Each row is a point. The last column is the point's height on a tilted bowl or saddle (a function of degree 2), plus a little noise. Count its main directions that bend up, bend down and stay straight.
In the rows, 128 means zero.

Points (18 x 4):
[[123  50  99  63]
 [107  88 144 115]
 [114  99 101 134]
 [175 181 207  74]
 [167 118 148 144]
 [216 166 108 114]
 [ 98 203  96 139]
 [130  86 150 120]
 [ 62 102 144  73]
 [ 99 150 194  98]
 [115 124 178 120]
 [166 114  96 146]
 [ 96  83 185  54]
 [175 159 146 153]
 [153  53 177  36]
 [159 138 113 169]
 [148  99 155 130]
 [178 142 162 139]]
Directions: 0 up, 3 down, 0 straight

Points:
[[169 188 111 119 164  93 179]
 [142 113 166 144 105  66  86]
 [163 176 169 121 184  85 164]
 [140 120  87 100  98 179 148]
 [167  65 150 129 138 115 111]
 [128 106  66 125  63  89 157]
 [161 173 165  61 171 143 218]
 [140 173  95 108  96 167 155]
 [151 195 190 145 140 135 151]
 [185  87 119 122 128 167 147]
 [155  49 184 115 192  71 137]
 [ 98 130 128 177  71 135 118]
 [122 155  80 106 119  83 152]
 [144  60 175 150 199 171 136]
 [126  93 162  57  85 108 188]
 [100 111 190  73 155 125 173]
 [101  62 127 132 123 157 138]
 [173 216 150 157 157 151 189]
 [211 163 249  77 141 119 228]
 [100 130 108  35 100 162 174]
 [ 64 118  96 105 150  55 177]
 [202 121 101  74 172 147 198]
 [ 56 125 128  80 143 121 161]
 [123 165 155 180 163  98 106]
 [125 182 144 156 105 128 129]
 [ 37 238 153  87 116 112 239]
 [ 87 143 148 172 210 134 152]
 [148  93 118 203 181 188 141]
 [119  61 152 171 101  93  80]
 [139 164 110 151 150 154 140]
 [185 154 114 127 113 155 151]
 [120 133 166 138  93 205 168]
 [129 127 119 122 125 146 124]
 [177 202 170 181 103 116 133]
 [162 127  79 131 136 143 136]
 [114 129 113 117 149 132 129]
 [ 54 124 188 162 139 126 121]
 [109 133 133 136 139 176 136]
 [164 117 144 172 149 188 127]
 [112 106 137 141 105 152 117]
 [161 147 132  89 117 151 160]
 [131 113 169 149 125 152 103]
 [153  90 175 154 105 174 113]]
Directions: 5 up, 1 down, 0 straight
